Each row is a point. To make a cloud, some directions were put in groups of two or more. Within a group, all points are equally far from the middle, so they leave a hole (a ring in 2 directions, a hollow ball in 3). The other directions are filled evenly. Then the cloud was stretched, turned, moved and blurred a little. How many holes are there, and how many directions does each take, smallest first?

Cloud (14 x 2)
[[  6  26]
 [-38  14]
 [ -2  14]
 [  6 -10]
 [ 19 -45]
 [-33 -26]
 [-59 -12]
 [ -3  47]
 [ -8   7]
 [-32   3]
 [-55  -5]
 [-30 -25]
 [ 14  25]
 [ 53   9]]
Holes: 0

Cloud (21 x 3)
[[  2 -21   0]
 [-25  -5  34]
 [ 10 -18 -18]
 [  3 -23   0]
 [  5  33  -6]
 [ 18   5  31]
 [ 30 -11 -44]
 [ 34 -40 -10]
 [ 59 -28  -5]
 [ 19  -2  -7]
 [  9   9 -59]
 [ -9 -22   3]
 [ 36  -2  32]
 [ 20 -50 -30]
 [ 29  -1  35]
 [  1 -15  32]
 [-20  -3 -64]
 [-22 -68 -13]
 [-11 -47 -10]
 [-30  -3   5]
 [-57   3 -57]]
Holes: 0

Cloud (28 x 4)
[[-10 -14  -4  56]
 [-35 -17  24  18]
 [ 17 -16 -32 -31]
 [-34 -15 -16  -4]
 [  0 -15   7  -5]
 [-46  18 -12  41]
 [ 22  -3  21   8]
 [ -9  14   0 -21]
 [-11   1  17 -31]
 [ 24 -44 -23 -26]
 [ -3   4 -36  47]
 [ 12  36 -39  31]
 [ 16  33  -6  83]
 [ 17 -37 -26  47]
 [-35  45 -23 -26]
 [-13  33  22   6]
 [-13  14 -47  14]
 [ -3   2 -57 -46]
 [ 18  59 -23  27]
 [-33 -13 -15 -33]
 [ 31 -37  -6  43]
 [-26 -18  -1 -13]
 [  5 -47 -27  19]
 [-12  32 -48 -25]
 [-32 -15   0  35]
 [ 13  32 -44  34]
 [  9   9 -48  -7]
 [ 39  26  -2  26]]
Holes: 0

Cloud (55 x 6)
[[-39  33 -25 -47  -9 -18]
 [-53   1  49  -4   4 -54]
 [-71 -21   5  -2 -10 -18]
 [-75  10   7 -16 -36  35]
 [-39  35 -48 -32   1  28]
 [-13 -18  -7 -29  22  71]
 [-18 -24  12   3 -21  27]
 [-26 -42 -15 -22 -37  30]
 [-37 -40   7  12  -2  -2]
 [-63 -21  12  -3 -19 -43]
 [-48  22  -7 -39  16  22]
 [-71 -17  31 -31 -11 -38]
 [  7 -11  17 -14  -6  33]
 [-60  28  23  30 -34  45]
 [ -9  -9  26 -63 -31 -10]
 [-57   9   2  -7 -42  -6]
 [  0  32  10  25 -10 -65]
 [-20 -22 -48 -14  -5  26]
 [-19  17  36 -15  33   0]
 [-33 -32  25 -25 -10  40]
 [-21   0  26  29   1  14]
 [-63  22  53  14  -6  51]
 [-18  -5  -7  15   8  -5]
 [-17  44  -8 -13 -23 -13]
 [-32 -57   4 -27 -12  31]
 [-20  46   7  34   5  48]
 [ 21  13 -10   5  24 -46]
 [ -8  16  -3  21  34  31]
 [-70 -13  11  10  -7  14]
 [-10 -24  15   3 -21 -21]
 [ 11  -8  19  -6 -18 -41]
 [-23   6   4   3 -15  50]
 [-26  19  29 -35  36  -9]
 [-16   2  15 -19   7 -51]
 [-33 -39   5 -24   4  48]
 [-14  17 -48 -12   7   0]
 [-40 -21 -18  -5 -45  24]
 [ -1 -35  13 -13  22   9]
 [-55   8  75  22  19  -2]
 [-50  -4  29 -37   9 -21]
 [ 16  13  -8  -9   1 -42]
 [-12 -13  37  26 -21  14]
 [ 43  -6   1 -30  12 -35]
 [-34  -3 -29 -27  19  15]
 [-27  13 -40   4 -18  27]
 [ -8   1  -7 -31  11 -42]
 [-40  -2  18  -1  47  11]
 [-24 -23  13  -6 -38 -71]
 [-31   1  57 -16   4   9]
 [-29   3  71 -33  -5  21]
 [-17 -48 -26 -33  -5   4]
 [ -9  32 -24 -26  12 -16]
 [-16   6  41 -10 -12  34]
 [ 13 -30 -10 -46   0  -3]
 [ -9  23 -14 -16  19  44]]
Holes: 0

Cloud (88 x 9)
[[-29 -27  -1 -51 -48 -20   7  30  62]
 [  0   0  -5 -61 -16  42 -14  11  40]
 [-30  43  11 -49 -42 -18  10  -1  10]
 [ 36 -45  -6  12  -5 -28   4 -39  39]
 [ 11 -25  11 -17   9   6  12 -11  65]
 [ -3   0  21   1  12  81   8  -4  54]
 [ 31 -28  -2 -24  26 -27  18   1  59]
 [-30   5   4 -42   0 -29  14 -21 -20]
 [-19   4 -13  42 -21 -35  -6   4 -38]
 [ 69   7  10 -24  -1  -2   0  -4   7]
 [ 23  20  49   4 -20   6  28   0  39]
 [ -5  17  -6 -19   6   2  79  40  -7]
 [-22  51 -11   7 -28  -1  19   3  41]
 [-24 -24  54 -34  57  17  -1  15   3]
 [ -5 -52  36 -27  59   0  35   5   1]
 [-29 -22  16 -78   1  10   0  45  25]
 [ -1  25  -1   3  -4  11  76  25  -8]
 [-28  15 -40  -9 -42  13  10  32 -22]
 [ 27 -17  43  39  18  27   7   1  15]
 [ 18  29 -51 -13 -50  21  57  16  11]
 [ 42 -48   1  15 -13  18  31 -48  -2]
 [ 27 -39  -9  37 -47 -13  43 -16  23]
 [ -1 -13  14  30  16  27   7  -3  64]
 [-22  24  14 -25  -2  34  -7 -26  19]
 [-35 -35 -33  20   8  10  -1  -8 -11]
 [-32  -4  -5  -7 -31  -6  50 -57  20]
 [ -7   8   5 -12 -19 -73  17 -24 -45]
 [  5 -21  46 -15  20 -35  10 -36 -32]
 [ 45 -42  22  25   3   3   4  -2   0]
 [-17  16  26 -44 -33 -42   2 -19 -11]
 [ -9  19  59  41 -20  33  22  18 -14]
 [ 44  38 -31  48 -38  14   1   8   9]
 [ -8 -50  -2  -8 -22   8 -10 -63 -19]
 [-26   3 -27  57 -30 -25   1 -40 -13]
 [ 23 -16 -38   9 -54 -12  43  15  32]
 [ 11   8 -39  19 -25 -45  49 -32  17]
 [ 18 -32 -29 -22 -33 -68   1 -19  49]
 [ -3 -45  13  30  12 -33   4  20 -16]
 [  6  -9  46 -31 -15  -2  60  -9  56]
 [ 44 -27 -45  35  16  14  21   5  -6]
 [ 15  14 -17  -9 -34  36  -7  38  59]
 [-29  -1 -37  29  17 -38 -22  21  20]
 [-14  38   1 -58  -7  -4 -15   6   7]
 [  1  14 -10 -62  12  20  -9   0  42]
 [ -3  50  -7   6 -40 -56 -24 -13  25]
 [-40   6 -21  31  22  34  -2  12  34]
 [ 26  49 -37  37 -26  -5  -2 -32  -2]
 [ 20   0 -45   5 -42 -21  46 -25  10]
 [-34 -40  23  -6   6   5 -17  17  16]
 [  0  13 -54 -21 -32   6  52  10  24]
 [ 27 -18  -8 -35   6  12  24   3 -60]
 [ 19 -15 -45  -6 -19  60  51  13  10]
 [-29 -40 -16   4 -12  -9  12   9  64]
 [ 40  45  -1  22 -13   7   0 -23  17]
 [ 62  12  25   9 -28   8  -2 -24  11]
 [-44  37   6 -45 -37  -9  29  -3   0]
 [-24 -24  62 -37 -13  32  14 -18 -20]
 [  0  46 -14 -33   3  16 -38  12   6]
 [-20   3 -32  29 -23 -33 -13  12 -21]
 [ -1 -28  11  -5 -10  -5  76 -39  28]
 [-44  17 -28  15 -13 -14  15   1  -3]
 [-38  46   0 -28  15 -10  -3  13  27]
 [ 33 -23 -50 -19   7 -21  37   2  26]
 [ 28  10  13 -19  35  13  45 -22 -12]
 [ 35 -25  -9 -12 -17 -28  33  53  23]
 [ -7   7  36  -9  35 -12 -26 -27 -31]
 [-22   2   3  29  34  -1 -45   3   1]
 [-36  31  26 -49  10  30 -13  45  19]
 [ -7  43 -34  20 -31  20 -22  -1 -24]
 [-29 -26  26  34 -19   5  53  30 -11]
 [-71   6  11  -2 -22   7  51   0 -15]
 [-23 -17  11 -28 -38 -41 -19  40  39]
 [-30 -17 -21  -2 -48 -10   1  32   5]
 [-35 -27   3  12 -39   3   0  26  -2]
 [ 17   0 -39 -55  18  -9  22 -14  33]
 [-24  19 -28  18 -18   0 -15  26 -18]
 [-14  29  42 -50 -10 -18  24  17 -15]
 [  4 -11 -13 -70 -13  17  -9   1 -36]
 [ 37 -29  14  -6 -36  27  18 -44  25]
 [-59  13  18  18  34  18 -10  15  23]
 [-44  17  45  -5  14  26 -10 -12  -2]
 [-30  52  10  -8 -52  -6  -7  15  19]
 [-46 -32 -29 -24   2  31  11  39  30]
 [-15  20  18  16   9  -6 -30 -55 -28]
 [  6   0 -20  34  30  38 -37 -10  29]
 [ 37 -26  -6 -34  -3  49  51   0  -6]
 [ 18  38 -30 -39 -40  30  56  -5  11]
 [-29  10 -15  39 -41  -2  60   0  47]]
Holes: 2 (2, 3)

Cloud (94 x 9)
[[-25 -37 -11 -35   3  27   8 -37  21]
 [ 28 -19  -2  -7  17 -18 -23  34  47]
 [ -9  42  37   7   1  37  -5 -47  25]
 [-22  22  -8  28 -21  32 -12  62  19]
 [  5  22  -4 -34 -30   5 -19  16  12]
 [ -2  27 -29  -5 -27   8 -26  28 -19]
 [-15 -25 -22 -34 -14  24  -5  17  50]
 [-59 -18   7  -9   7  -2  41 -22  46]
 [-62  14   3 -19  -9 -45   2  16 -26]
 [-49  35 -14  -6 -13 -58  46  -5  26]
 [-19  29   0  10 -53  45  23 -27 -21]
 [ -4  53  10  -9  32  39 -15  -8 -10]
 [ 28 -42 -13  -4   6  54  -6 -59  18]
 [  8  18 -26 -42 -24  -9  17 -41  40]
 [-14   6  19 -32   8  -6  21 -57  57]
 [  3 -24  18   8  27   4  15 -51  40]
 [-33  24   2  -8 -25  11 -23 -77 -37]
 [ -1  17 -31 -19 -11 -62  -9 -25  38]
 [ -7 -18 -12  40 -17  80  31 -47  24]
 [-21  56  -8 -19   2 -28   6  47 -10]
 [  7  13  23  -1  37  21  -9 -40  61]
 [  9  40  10 -28   2  -4 -41  28 -18]
 [ 15  49   8   0 -43 -19  17 -17  29]
 [  6 -15  17 -32  -8   0  23  -9  -6]
 [-49   3  -3 -12   0 -17  29 -57  58]
 [-31  34 -15 -21 -49   4  46   4  19]
 [ 13 -38 -28 -21  22  32   4  -4   7]
 [ 10  32  24  13 -15 -22  -9 -37 -34]
 [-34  -2 -19  -4  46  -8 -31 -32   7]
 [  1  47  22  11  -1 -43  11   5 -19]
 [  1  -9   4 -36  20  37   9 -21  47]
 [ 10  23   1  -5  -7 -40  36 -26  47]
 [-20   7 -36  -9  17  55  25 -18  14]
 [-19 -22 -10  63  -8  75   9  20 -10]
 [ -1 -24 -30 -31  41 -17 -27 -58 -29]
 [ 35 -16 -53   2  42   9 -24 -12   7]
 [ 29 -13 -22  12  32  31 -59 -28  11]
 [ 42   7  11   6  73  14  -1   3  34]
 [-28 -23 -54 -23   1 -13  12  12 -16]
 [-10 -12 -21  22  -2 -38  36 -20  41]
 [-21 -26  -8 -59  -5 -13  -4 -39  -6]
 [  7  33  -1  29 -47  58  34  -4  -8]
 [ -4 -26 -35  -1  32  48 -27 -18 -16]
 [-38  39 -14  40 -13  -4  20 -18 -41]
 [-33 -13  25 -36 -23  -1  23 -11  15]
 [ 38   4  -6 -12 -40  23  -5   9   6]
 [ -2  15 -32  -2  15  11 -65 -37 -20]
 [-44   3 -55  -7  22 -22  11  32  38]
 [ 47   0 -25  19  19  53 -39 -25  21]
 [ 15 -55 -18 -22   0  -4 -22 -38  18]
 [ -1   3  24 -49 -23   8   4 -14  55]
 [ -1  10  32 -30  18 -34  11 -19  51]
 [-11   6 -21  -9 -38   5  38   8 -30]
 [-24 -60 -24   8 -22  32  18  25  47]
 [  1 -34 -46 -10   9  44  -5 -19  22]
 [-16 -10  12  -7 -28  72 -36 -37 -11]
 [-21  30 -29 -13   2 -41  27  -8  50]
 [ 47 -22 -28 -21  43  11 -37 -12  23]
 [ 12 -27   6  -6  36 -16  -8 -57  18]
 [-24   5   4  -2 -22 -25 -39  15   6]
 [-45  30 -23   7 -11 -42   3  46  -1]
 [-30  -5 -30  15  36  -8  21 -39  -7]
 [-31   7  -6  35   5  25  -5   0 -42]
 [-14  42   8 -51  15 -63  -7  -3  12]
 [-51 -11 -39 -22 -34 -50 -12 -22  26]
 [-19   9  -2 -43 -29  12  12  13  -2]
 [ 28 -24 -26 -36  13 -48 -26 -20 -39]
 [-33  60  -3  14  12  27  32 -38   5]
 [ -2 -36   1   5 -24  27  48 -27  53]
 [ 29  28 -11  38  38  50   8   7  20]
 [-30  38  46  17 -33  20  11 -21  24]
 [-47 -23 -78 -18 -25  12  19 -20  20]
 [-18 -14 -17  48 -19  80 -22  39  16]
 [ -1   6  -8 -11  21   3  26  50  43]
 [ 18   6 -16 -18  12 -75 -13 -24  -3]
 [ -4  -3 -20 -21  -7 -12 -28  31 -48]
 [-19  13  16  27  -7   1  -4   2 -36]
 [  5   4 -34  22 -18  61 -20  -9 -31]
 [ 17   3 -23   6  42  -7 -15 -22  44]
 [  3 -11 -27   0  56 -41  -2  14   8]
 [-10  59   7 -11 -16 -30 -13   4   1]
 [ 18 -13 -24  -5  57  12 -59 -25 -30]
 [-11  21 -13 -31  54  14 -19 -11  24]
 [ -6 -27 -17  27  -2  95 -17   0  20]
 [-41  13 -28  23 -34  42  12  -1 -46]
 [-15  13 -28 -14 -36 -26 -46   2  -7]
 [  9  -6  25  25  34  69  24 -19 -14]
 [-47  25 -34   9  20 -18   9 -47  38]
 [-11  -1 -33  34 -36   2   3  23 -32]
 [-49  24  -3  16 -19 -25   9  14 -33]
 [ 18 -33 -42 -20 -12  39  -6 -66  23]
 [ 30  17  -9 -27  24 -38  -5 -38  44]
 [ -1  37  14   9   3 -50  32  18   4]
 [ -4  42  39  28  27  16  -6  -5   3]]
Holes: 2 (2, 3)

Cloud (105 x 9)
[[-21 -18  -1 -12 -38  23   0  -5 -59]
 [-54  42 -20  -8  36 -10   4 -41 -19]
 [ 10  18 -12  51 -14  17  18   1 -45]
 [ 31 -45  13  39 -21 -29 -21  27 -21]
 [ -3 -15  30 -67 -18   0  30 -30  -7]
 [  8   9  19  55 -34  22   2 -63  -2]
 [-29  10   8  13  -6 -43 -48  19  43]
 [-32 -51 -36 -17   3   1   3  -6   7]
 [ -9 -32  25 -13  37 -18 -28  11  27]
 [  6  -2 -20  24 -44 -44 -33  -1  48]
 [-15 -23 -16  15  -5 -50  13 -32  41]
 [ -7  54  -9   8  -2   7  42  24 -10]
 [-24 -17  32   4   3   5  53   7 -21]
 [-28   0  19 -59   2  -9  21 -47 -27]
 [ 33  -7   9  43  -6  50  46   1  10]
 [-28 -13  44   0 -41  33  17 -26 -30]
 [-19  17  23 -44  19  -9 -33  18 -29]
 [ 29 -27 -20  23   2  39  56  20 -20]
 [-17  15 -19 -27  31 -52  20  -9  46]
 [  3  10  34  19 -40  -9   4   6  68]
 [-45  34  -7 -43  -8 -23  40 -35  22]
 [  0   9   1  22 -53   3  51 -40 -17]
 [-39  31 -44 -16  27 -40  17 -38  -4]
 [-56  31 -36 -60  29  -3  10 -30  -5]
 [-20 -14  14  20  -7 -19  23  25  48]
 [-23   9 -12  -9  17 -72 -17 -31   2]
 [-20   6   3   1 -22  23  44 -20 -53]
 [-16  38  -1   0 -45 -12   5 -43 -38]
 [ -3 -28 -19 -24  -5 -47  28  -1  13]
 [-29  -9  23 -27  47  33  -8 -23  22]
 [-12  27  27 -59  39 -40  19 -36 -17]
 [ -3  21  35 -26 -22 -19  54  10  -8]
 [-17   0 -24  -9 -70   2  20 -13 -17]
 [ 30  -1  -8 -29 -25 -15  20 -16 -54]
 [  0 -49  39 -19 -19 -47  -8 -30 -12]
 [-20 -30  33 -44 -12   5   0  33  17]
 [-46   9  12 -31  40   5  54   3 -17]
 [ 16 -19  15  18 -17  47  46  18  30]
 [-37   7   4 -36  12  32  65   4 -20]
 [-15  22  -7  -5 -29 -29   4 -17  67]
 [ 19   6  22  37 -21 -40 -68 -15  41]
 [-31  -7 -21  33 -66   6  21  -3 -19]
 [ 15  16  16  67  -1  -2  25   1  12]
 [ 39 -40  54   9 -47  11 -16  20 -36]
 [-19   1  -4   6 -18  15  18  -2 -66]
 [-41  16  -2   4   3  -2  24  -6 -49]
 [  7  44  -7   6  -1 -48 -15 -40 -30]
 [ 26 -16 -19   3 -10 -43 -35  13   7]
 [ 54  18  14   3  35 -15 -17 -29   4]
 [-14 -42  25 -17 -29  18 -33  33  15]
 [ 45  -3  38  56 -30 -31 -31  -5 -27]
 [ 23 -40 -17  49 -22  17 -12  29   6]
 [  7  -8   6 -41  -9  28  61 -40  33]
 [ -3  10  20  36 -57 -36  26 -24  52]
 [ 16 -35  65  24 -32  -3  28   9 -14]
 [ -8 -19  33  38  20 -44  -6   0  25]
 [ 29   9  12   2 -18  -2  -9  26 -57]
 [ 25 -15  26 -26  20  -9 -30  -5  41]
 [-52  34 -27 -27  -8 -16  35 -33   6]
 [-20 -16 -31  25  22 -13  -2 -45  42]
 [ 18  26  39  -7  13  34 -25  -7 -16]
 [  0  21 -25   8 -11 -62 -17   6   5]
 [-26  33  36   6   2 -69  -4 -20   1]
 [ -4   0 -12   3  -3 -69   4 -14 -15]
 [ 10  -6  40  12   2 -17 -64  -3  32]
 [-13  39  37 -61  14 -28  14 -11 -22]
 [-44  25 -28  29  16 -11  29 -27  -8]
 [ -7 -29 -19  42  -4  -1  31 -42  37]
 [ 31 -12   0 -18  44 -12 -27  17 -28]
 [ -9   4 -63  13   2  21  28   0  -3]
 [ 24  42   5  43 -16 -30  -9 -19  45]
 [-14  40  13 -37  31 -21  42  16 -38]
 [ 13   2 -44 -26 -19 -21  42   1  -3]
 [ 39  38 -32   0  -9  -4 -24 -34  -7]
 [ 50  39  -5  -8 -16   6 -25 -18  13]
 [ -2  62   9 -53   6  12  -4  18  -4]
 [ 14  33   2   4   7  31 -13  13  42]
 [ -9  16  -7  -9  -4  -1  33 -45 -58]
 [-22 -29  11 -18  11 -19 -36 -53 -22]
 [-14 -15  41 -17   2 -37 -64   6  16]
 [-18 -10 -22  51 -24 -28  24 -37 -16]
 [-26  42 -22   4  46 -22   7 -67  10]
 [ 20  34 -49  10 -20  29  26 -29 -24]
 [ 22  19  14  56   6 -23  18   1  26]
 [ 11 -46 -19  31 -22  35  46  13  -5]
 [  3 -53  -3  -9 -48   9  33 -22  36]
 [-40   6   8 -34 -21 -47  24 -14  39]
 [-10 -41   6 -34 -33 -33   0 -21 -38]
 [-21 -41 -24  -7 -11  23 -34   6   6]
 [ 25  -3  -2 -19 -51  30  54 -27  -1]
 [-58  42   4 -39  33  15  20  -3  -4]
 [ -7 -34  27  15  -2 -18 -68  14 -20]
 [-13   7   1  15  60 -32 -16   2  -2]
 [ 11 -28 -11  32 -11  47  54 -22  25]
 [ 11   3  62   1  -1 -29   8 -35  19]
 [ -3  11  41   0 -19 -31 -51 -58  17]
 [ -7 -64  13   1  20  19 -26 -18  -6]
 [ 12  21  15  47   7  31  40  -7  25]
 [-14  65  30  -1 -21 -21  20  -6  27]
 [ 15   4 -10  40  45 -13  12   6 -19]
 [ -6  30 -32 -18 -34 -28  16   1  27]
 [ -5   1  36  49   4 -26 -66  -7  27]
 [-12  -1 -23 -17  48   5 -30 -54  17]
 [-32   7  23  40 -29 -13  18 -57 -22]
 [-19  31 -16 -61   6 -42  30  10  -9]]
Holes: 2 (2, 6)
